Rows are points. The last column is the point's height on a tilted bowl or saddle (a function of degree 2), plus a little noise. Along how many of its main directions does it bend up, bend down or stay straight?
(in the rows, 128 means zero)

Points, 16 rows:
[[147 138  94 187]
 [ 75  64 129 173]
 [106  82 132 151]
 [159  84 128 150]
 [ 95 131 112 120]
 [112 140 119 134]
 [ 95 123 175 156]
 [ 98 135 117 121]
 [163 118  98 184]
 [132 101 102 165]
 [184  86 153 136]
 [ 91 146  74 148]
 [ 99 143 107 125]
 [ 93 132  73 157]
 [134  74 125 160]
 [111 112 165 151]]
Directions: 2 up, 1 down, 0 straight

Points:
[[139 130 153  64  94]
 [142 151 131 158 150]
 [142 112 179 141 131]
 [126 122 173  49  82]
 [131  98 116  56 124]
 [131 164 110 159 143]
 [219  93 127 162 213]
 [123 138 163  45  82]
 [142 127 161 139 132]
 [117  67 118 110  92]
 [111  90 129 112  99]
 [129 129 148 109 108]
 [ 99 117 146 134 113]
 [ 75 163 144  78 100]
 [153 157 146 154 153]
 [155 169 101 149 139]
 [120 201 149  94  69]
 [147 150 157 115 115]
 [179 106 139 128 145]
 [ 97 129  84 110 129]
 [115 118 136  96 103]
 [121 104 136 145 118]
 [173 109 117 163 164]
 [163 125 152 131 136]
 [138 122 149 102 107]
 [140  81 151 158 117]]
Directions: 2 up, 1 down, 1 straight

Points:
[[127 139 105 174 125]
 [214 155 144 169 138]
 [116 110 136 123 125]
 [ 58  99 153 142  73]
 [189  95 117 208  70]
 [129  73 123 143 100]
 [ 90 146  85 118 162]
 [ 99  85 172 150  64]
 [ 98 153  74 116 153]
 [121 150 161 186 194]
 [149 112 139 100 129]
 [162 145 130 129 124]
 [108 128 115 157 134]
 [127 110 103  92 138]
 [139 147 113 162 129]
 [125  99  80 117 148]
 [127 118  91 144 126]
 [102 169  73 175 146]
 [145 169 138 134 136]
 [121 158 129 156 160]
 [139 136 117 133 130]]
Directions: 2 up, 2 down, 0 straight

Points (22 x 5):
[[122  64 144 128 146]
 [169 115 118 136 124]
 [197 112 110 136 121]
 [127 112 165  80 115]
 [152 119 168 166  59]
 [133 203 166 146 174]
 [121 146 156 121 133]
 [123 117  74 122 131]
 [ 90 120 115 174  92]
 [146 186 105 133 196]
 [139  94 136 175  88]
 [ 62  61 124 146 145]
 [127  92  94 106 145]
 [130 135 157 131 118]
 [137 110 122 184  73]
 [176 102 124 153 103]
 [ 98  90 112 110 134]
 [171 166 117 142 150]
 [155 154  71 147 137]
 [ 95  92 114 160 114]
 [124 101  95 154 115]
 [139 102 150 135 113]]
Directions: 1 up, 2 down, 1 straight

Points:
[[169 101 172  87 144 179 186]
 [182 171  82 146 144 169  73]
 [148 171 119  92 105 173 120]
 [145 137 122 108 196 129 117]
 [134 121 147 133  95 120 121]
 [158 160 148 189 142 152 127]
 [131 134 130 170 172 135 137]
 [135 158  86 123 141 123  86]
 [110 114 133 180 120  72 126]
 [115  90  93 141  83 109 146]
 [109  94 156  98 122 105 138]
 [119 191  93 159 151 190  84]
 [ 90 111 144 186 161 121 149]
 [ 88 151  53  88 176 201 155]
 [179 156 143 160  99 143 122]
 [167 141  81 135 128 187 126]
 [151  92 122 135  90 171 150]
 [198 140 140 138 153 135 116]
 [ 95 145 106 149 155 125 120]
 [ 97  99  62  66 130 132 215]
 [142 170 140 151 127 123  94]
 [193 118  98 112  76 144 174]
 [170 107 112  87 104 174 186]
 [161 145 108 112  78 190 171]
 [111 132 159 128 101 151 125]
 [164 132 139  78 116 141 142]
 [126 170  82  93 112 137  91]
 [114 136 128  85  98  86 137]
 [146 104  92 149 115 160 135]
 [144 154 107  84 141  77  92]
 [141 136  65 101 126 126 127]
 [156 143 127 145 164 117 109]
 [ 91 156 101 113 127 117 104]
 [137 153 171 135  96  91 119]
 [164 118 104 117  83 140 153]
 [116  93 150 139 106 101 118]
 [142 162 129  68  93 148 137]
 [145 132 107 103 109 165 143]
 [115 199 108 149 124 132  56]
 [134 101 139 160 156 166 149]
 [107 135  86 115 114 105 131]
 [152  94 104 102 135 102 151]
 [127 147 144  90 177 156 120]]
Directions: 3 up, 1 down, 2 straight

Points:
[[ 97 129  87 189  76 142 133]
 [118 127 121 136 100 105 131]
 [ 95 174 132 167 149  88 169]
 [175 131 113 101  77 170  96]
 [125 128 129 111 201 125 128]
 [147 190 144 119 120 147 126]
 [146  93 129  98 144 100 109]
 [ 86 162  98 161 141 122 154]
 [103 144 136  87  65 169 130]
 [172 140  66 126  92 104  99]
 [ 86  93 102 104 141 168 154]
 [122 151 176 135  98 122 151]
 [142 155 136 122 156 161 117]
 [111 112 140 115 152 195 154]
 [163 127 159 120 117 172 118]
 [155 133 145 186  99  81 146]
 [115 122 146 125  97 129 136]
 [143 131 112  85 111 132 130]
 [134 102 171 104 132 111 129]
 [171 160 164 131 122  71 162]
 [122 143  64  82 153 138 109]
 [182 119  91 125 125 109  98]
 [129 168 129 169 158 161 123]
 [153 121 113 124 119 111 117]
 [127 211 152 153 127  63 209]
 [119 138 156 118 159  95 129]
 [120  77  87 130 159  52  67]
 [110 140 118 142 123 123 137]
 [119 163 104  99 156 161 115]
 [112 168 108 107 103 117 132]
 [213  72 122 152  99 130  36]
 [ 84 137 130 177 140 102 166]
 [ 83 151 140 186 179 178 163]
 [145 119 161 100 106 140 144]
 [121 211 132 152  86  98 186]
 [122 139  93 141 104 141 116]
 [123 107 134 135  84  77 116]
 [ 97 107 100 137 103 130 122]
 [181 135 129 176  99 144  95]]
Directions: 2 up, 3 down, 1 straight

Points (40 x 7):
[[ 74 188 154  93  72 143 173]
 [178  85 107 120 115 138 173]
 [123 183 116  98 140 122 127]
 [117 117 140  68 139 126 140]
 [110 122  84 156 152 104 137]
 [147 123 116 124 117 110 128]
 [184 112  76 129 133 118 174]
 [129 166  91 112 143 144 131]
 [127 141 124 125 127 139 123]
 [ 81 119  99 205 175 141 169]
 [ 27 101 157 148 106 134 103]
 [ 81 119 171 110  97 110 115]
 [150 150  87 124 145 175 154]
 [142 172 163 122  88 169 168]
 [107 118  87 127 118  84 120]
 [203  69 121 155 152  83 226]
 [137 166 116 153 132 157 138]
 [171 144  70 106 121  84 155]
 [121 223 192 152 125  75 177]
 [116 128 148 164 102 163 144]
 [172 136 137 147 153 148 159]
 [ 87 112 135 142 132 165 131]
 [120 108 154 131 115 163 144]
 [140 104 114 105 144 154 151]
 [109 142 174 117 135  90 116]
 [151  57 136  95  97 158 189]
 [186 146 135 125  67  92 158]
 [129  91 101 101 103 133 146]
 [148 134 167 104  96 140 151]
 [153 110 158 195 128 107 164]
 [117 149 114 122  82 102 121]
 [195 117 164 149  99 124 171]
 [127 149 138 138  90 124 125]
 [103 127 155  92 132 138 130]
 [115 167 138 140 132 159 133]
 [126  64 161 139  91 130 152]
 [106 173 153 113  80 107 135]
 [123 106 151 150 163 127 137]
 [152 158 171 135 166 152 161]
 [ 99 119 100  82 150 162 148]]
Directions: 5 up, 0 down, 1 straight

Points, 74 rows:
[[141 139 158 106 137  97 157 142 133]
 [102  73 107 116 110 130  88 100 117]
 [135 115 164 124 206 130 123 185 106]
 [118 149 130 125 138  58 158 136 137]
 [187 111 127 157 166 117 180 141 143]
 [127 135 144  84 180 101  83 114 128]
 [151  49  95 119 135 160 149 114 141]
 [137 162 103 104 132 135 179 135 162]
 [ 84 193 144 146 162  93 197 167 126]
 [174  73  96 147 151  95 153 110 158]
 [188 182 150 145 113 101 164 146 151]
 [119 166  90  92  99 184 118 142 186]
 [127 146 159 196  89  74 179 116 172]
 [152 163 123 107 175 131 137  93 178]
 [199  81 138 152 142  76 136  95 163]
 [133 147 150 168  88  84 160 152 159]
 [134 135 188 109 113 123  69 106 161]
 [107 165 148 160 116 159 113 161 176]
 [117 133 158 111  98 129 153 132 150]
 [170  90 149  73 154 136 110 120 150]
 [ 96 141 150 125 114 135 157 162 150]
 [141 139 111 122 105 147  64 156 171]
 [156 104  81 132 102  93  55 109 133]
 [156 161 124  94 110 116 103 120 174]
 [105 123 123 179 148 144 110  98 151]
 [110 170 137  64  70 148 143 141 177]
 [152 183 147  90 131 111  69 105 183]
 [ 78  99 152  82 119 138  92  87 120]
 [ 87  96 104 124 132 141 104 177 120]
 [175 118 111 138 115 165 159  76 164]
 [133  99 104 133  73 134 106  49 132]
 [199 120 134 151 100 115 121 106 162]
 [105 147 190 113 117 156 114 157 168]
 [114 161 143 100 117 155 163 118 157]
 [147 123  71 130 172 149  93 127 129]
 [154 182  87 125 117 191 130 164 177]
 [109 146 132 116 119 126  99 159 152]
 [135 134 135 131  89 148 139 109 159]
 [156 155 127 131 110 121 145 149 159]
 [ 87 166 216 142  96 160 121 142 192]
 [150 145 100  96 123 116 116  89 176]
 [148 156 154  92 147 165 122  96 178]
 [120 145 112 100  91  94 138 139 154]
 [182 128 170  69 143 109 112  87 153]
 [107 100 141 155 165 133 114  97 148]
 [100 101 104 230 152 152 154 159 119]
 [ 92 123 115 189 110  98 116 157 146]
 [108 183  71 148 102 150 128 118 153]
 [142 102 154 159 134 101 106 122 151]
 [ 75 163 134 136  93 173 163  84 157]
 [105 181 172 130 126 138 156 107 158]
 [ 90 128 123 148 175  96 197 140 145]
 [182 120 118 110 112 168 130 133 174]
 [178 179 123 160 140  92 140 175 144]
 [136 135 162 136 153 105 119  75 165]
 [168 124 165 141 118 167 175 155 149]
 [152 149 181 143 135 144 149 122 159]
 [ 93 102 175 147 146 118 119 131 149]
 [ 72 130 183 117 165 169 117 123 153]
 [125 135 108  91  70 171 138 138 182]
 [ 93 106 111 145 113 146 200 150 152]
 [146  91 181  94 123 123 119 130 137]
 [106 174 132 167 114  88 130 127 162]
 [127 111 135  94 139 137 117 119 145]
 [149 139 171 142 134  98 167 134 143]
 [123 103 107  90 120 145 161 109 158]
 [122  76 131 134  96 121 108  90 135]
 [154 101 106 158 115 202 123  87 133]
 [153 103 184 135 132 112 167 113 143]
 [157 140 102  97 157 101 157 113 167]
 [150 140 120 179 123 107  93 107 160]
 [ 60 182 108  99 123  95 143 173 124]
 [109 126 121 116 133  74 140  77 153]
 [ 91 159  97 171  82 183 110 156 150]]
Directions: 3 up, 3 down, 2 straight

Points (73 x 9):
[[128 205 127  81 140 143 142 100  91]
 [138 111 135 134 137 158 116 112 123]
 [175 150 133 166 103  69 154 112  98]
 [106 137 116 143 101 127 120 124 116]
 [138 127 138 158 120 149 124 195 157]
 [142 182 100 159  92 113 120 145 106]
 [169 118 128 146 149 139 174 179 139]
 [161 120 130 150 150 131 145  81 134]
 [ 78 157 136 162 154  56 131 120 181]
 [164 140 129 156 136 132 148  52 139]
 [ 89 116 137  98 183 114 125 150 107]
 [121 123 109 182 124 115 210 136 110]
 [105 152 124 139 158 139 141 106  99]
 [106  97 131 137 159 109 136 120 117]
 [ 69 125 148 162 140 139 209 108  39]
 [ 86 112 161 104 138 101 127 138 131]
 [116 142 127 148 174 157  89 134 126]
 [108 175  92 163 114 133 127 154 120]
 [ 86 123 107 146 134 115 112 155 124]
 [ 66 179  77 142  84 140 104 130  72]
 [139 115  80 155  84 144 114 116 154]
 [136 127 141  97  77  90  88 102 121]
 [ 87 100 136  64 135  90 152 108 141]
 [ 98  96 100 148 132  86 130 118 139]
 [154 122 116  90  95  39  69 157  82]
 [120 148 114 149 107 160 113  98 102]
 [127 168 172 138  90 151 104 128  62]
 [166 123 106 165 122 112  97 137 130]
 [148 104 115 136 131 165  61  77 107]
 [131  57 128 168 136 134  97 154 129]
 [150 176  81 111 125 116  89 156  93]
 [105 129 170 116 130 142 111 126 103]
 [ 86 160 129  59  92 147  78 134  50]
 [138 108 132 116 148  97 115 184 149]
 [167  98 132 161 185 104 211 157  84]
 [149 141 100 190 156 144 159 173 174]
 [140  96 111 177 167 109 111 147 159]
 [107 123 125 110  83 104 143  52 184]
 [164  99  81 120 155 115 141 104 136]
 [113 150 119 157 145 104  98  88 133]
 [114 134 119 159 102 147 125 150 122]
 [191 127 103 136 118 156  44 143 104]
 [136 127 141 157  70 164 106 101  83]
 [ 94 138 138 149 151 141 111 128  99]
 [152 109 109 119 147  86  96 127 122]
 [132 127 107 126 133  97 119 151 128]
 [159  83  76 152 111 127  99  67 157]
 [167 145  98 125  92 141 162 106 127]
 [148 100 106 114  99 207 129 116 176]
 [154 117 111  73 178 118 160  92 142]
 [138 129 167  89 107 127 133 136 135]
 [116 143 144 145 114 160 135 112  91]
 [111  62 149 147 107 114 103 160 133]
 [116 107  95 176 146 137 100 125 137]
 [102  91 144 108 151 120 160 163 122]
 [136  57 174 154 145 103 114 172 145]
 [134  97   8 115 179 112 189  97  79]
 [ 86 132 141 157  80 143  98 140  85]
 [124 127 130 181 162 131 150 138 135]
 [199 145 119 189 126 147 120 125 128]
 [ 77  85  88 149 149 164 147 154 100]
 [135  92 108 187 174  28 119 101 165]
 [148 131 167 177 118 147 129 111  93]
 [ 92 160 133 126 133 188 131 155  61]
 [123 151 105 166 123 113 175 142 120]
 [140 129 113 162 139 191  79 135 129]
 [122 101  96  82 133 103 139 168 117]
 [ 82 132 138 169 133 108  90 186 164]
 [144 116 125 176 122 155 135  31 137]
 [125 136 103 183 134 144 191 136 114]
 [127 164  93  95 175 151 118 136 112]
 [178 190 126 146 180 154 162 126 137]
 [117 160  96 142 129  96 141 132 121]]
Directions: 4 up, 4 down, 0 straight

Points, 66 rows:
[[190 167  98 128 191 147 168  92 196]
 [ 58 164  99 118 151 128 101 117 168]
 [150 121 156 104 143 125 148 208  86]
 [130 140  74 129  90 127 127 117 116]
 [129 129 152 116 131 130 149 151 115]
 [ 89 159  80 201 124 103 103  85 175]
 [ 77 183 104 112 108 105  98 130 178]
 [106  99 123 123 159 129 133 134 138]
 [110 134 104  97 166 127 166 127 147]
 [142 112 105 104 106 103 117 106 157]
 [109 126  82 146  91 114  91 130 140]
 [141  97 184 130 143 164 129 136 114]
 [ 81 108 141 144 148  96  92 135 142]
 [127 111 135 124 142 170 137 112 138]
 [164 122 104 131 125 132  70 147 146]
 [143 143 124 132  97 140 131 106 123]
 [130 133  62 144 150 136 146 129 135]
 [163 204 179 104  80  75 135  96 147]
 [113 132 116 141 141 136  70 101 183]
 [115 104 132 141 117 114 106 119 149]
 [167 113 196 140 118 124 144 163  65]
 [179 147 144 140 116 104 148  98 130]
 [120 157 199 151  67  99 116 118 161]
 [156  59 146 140 162 159 139 136 146]
 [151 171 137 143 153 145 130 174 119]
 [ 99 157 160  93 164  91 132  96 145]
 [ 94 192 143 101 151 116 162 146 176]
 [121 153 136 163 106 119 109 186 127]
 [ 74 184 128  96  99 107  94 105 198]
 [ 64 119 181 104 151 142 167 107 140]
 [138 139 122 142 122 152  88 221  75]
 [ 71 114 115  87 161  59 132 153 152]
 [ 61 143  96 112 124  93 105 161 146]
 [156 130 169 208 116 110 141 151 143]
 [119 142 122 179  98 132 134 110 151]
 [135 149 174  81 128 118 120 142 128]
 [128 135 161 144 162  41 160  83 130]
 [ 97 180 135 123 108 110 140 146 156]
 [158  75 160  76 135 154 150  60 138]
 [109 129  99 137 197  59 126 116 124]
 [120 131  97 116  85 103  94 163 133]
 [ 79 101 180 141 113 137 123 135 162]
 [ 96  94 108 150 155 104 144 131 127]
 [159  85 169 135  81  91 115 145 142]
 [123 146  98 116 182 157 115 159 160]
 [ 64 105  78 114 139 119 123  97 113]
 [108 145 188 195 153 203 157 139 209]
 [102 180 154  88 135 103 109 106 175]
 [147 121 130 145 118 144 120 172 102]
 [184 136  94 120  91 141  92 142 122]
 [118 146 121 132 115  83 169 142 139]
 [165  77 125 216 137 140 165 197 141]
 [181 134 127 141 132 152 174 139 100]
 [170 103  72 163  98 147 156 123 118]
 [ 98 141 149 128 130 226 142 155 173]
 [124 182 129 124 108 146 129 112 142]
 [150  93 112 144 113 135 160 201  88]
 [ 96 109 114  88 134 113 161 107 129]
 [172  93 163 125 180 140 129  97 137]
 [ 68 141 177 117 109 115 158 152 162]
 [164 161 152 157 142 126 167 108 125]
 [117 191 144 185 130 135  92 125 200]
 [103 106  71 112 139 160 136 124 126]
 [ 99  95 133  92 125 114 146 153 141]
 [124 101 163 106 114 150 130 128 125]
 [ 98 136  82 163 109 129 134 136 123]]
Directions: 5 up, 3 down, 0 straight

Points:
[[134 148 154  95 141  45 179 124 143]
 [167 164 117 100 162 141 148 160 173]
 [120 113 160 144 193 154 113  87 170]
 [134 110  96 163 163 161 160 141 175]
 [128 103 143  92 112 129 161 163 137]
 [ 57 139 141 110 137 105 154 146 142]
 [ 78 108 111 102 129 127 127 178 155]
 [105 114  54 122 158 134  93  81 159]
 [145 111 116 130 165 154 132 142 157]
 [195  78 138 108 109 116 155 130 152]
 [159 134 106 121 162 155 132 153 164]
 [185 150 123 187 133 126 124 158 160]
 [ 81 118  79 138 131 151 143  74 177]
 [111 115 126 122 122 115 129 117 127]
 [150 125 127  79 110  95 153 132 141]
 [121 161 117 146 133 134 117 179 155]
 [143 134 169 102 137 130 115  74 153]
 [153 181 116  98 104 143 158 132 168]
 [122 125 103 153 141 122 100 132 131]
 [140 135 115 158 113 100 124 130 125]
 [116 109 118 188  93 123 163 119 151]
 [167 118 139 167 168  68 124 115 130]
 [125  90 105 143 135 158 170 159 162]
 [112 123  65 158 126  49  53  79 125]
 [126 116 158 146 106 134 140 134 129]
 [163 131 186 144 109  93 109 142 125]
 [109 155  76 111 136 134 147 125 164]
 [111 155 113 136 101 110 195  93 171]
 [121  93 151 158  65 134 144 164 139]
 [168 174 139 175 178 107  90 137 144]
 [ 80 134 130 109 176  85 161  88 158]
 [139 133 118 105 121 121 101 142 133]
 [166 102  99 151 127 108 124  96 135]
 [143 109 101 119 158  94 162 107 148]
 [ 91 136 107 151 162 145 123 119 156]
 [119 106 139 141 135 152 119 162 144]
 [130  95 139 129 113 137 105  80 145]
 [126 145 102 122 169  95 118 149 136]
 [157 157 103 148 109  95 128 156 137]
 [125  85 123 118 122 175 156 151 156]
 [182 136 131 113 116 214 153 136 195]
 [107 101 134 128 249 153 148 132 228]
 [135 167 102 171 173  98 113 130 138]
 [128 159 119 121 121 128 109 149 138]
 [155 120 122 141 116  96 159 114 133]
 [126 127 128 127 100 117 132 125 128]
 [130 115 171 138 109 138 124  87 144]
 [122 133 176 141 142  99 132  65 143]
 [ 86 133 163 129  81 125 142 176 133]
 [113 114 143 179 112 141 128 123 144]
 [ 84  97 124 110 109 157 136 160 151]
 [143 148 151 183 100 131 168 110 162]
 [120  87 170 137 129 173 126  39 199]
 [137 140 141 125  96 211  94  92 199]
 [115 164 110 124 121 133 120 107 145]
 [100 118 120 123 114 144 117 144 139]
 [170 147 132 113 125  50 161 121 142]
 [156 165 118 166 127  66 146 163 140]
 [134 135 112 153  99 114 157 151 139]
 [111  91 134  98 123 150 148 101 150]
 [108  98 136  89 112 166 145 122 150]
 [230 105 125 162 130  93 126  47 189]
 [113  88 129 141 120 127 175 135 140]
 [121 147 119 128 173 118  81 170 142]]
Directions: 6 up, 0 down, 2 straight
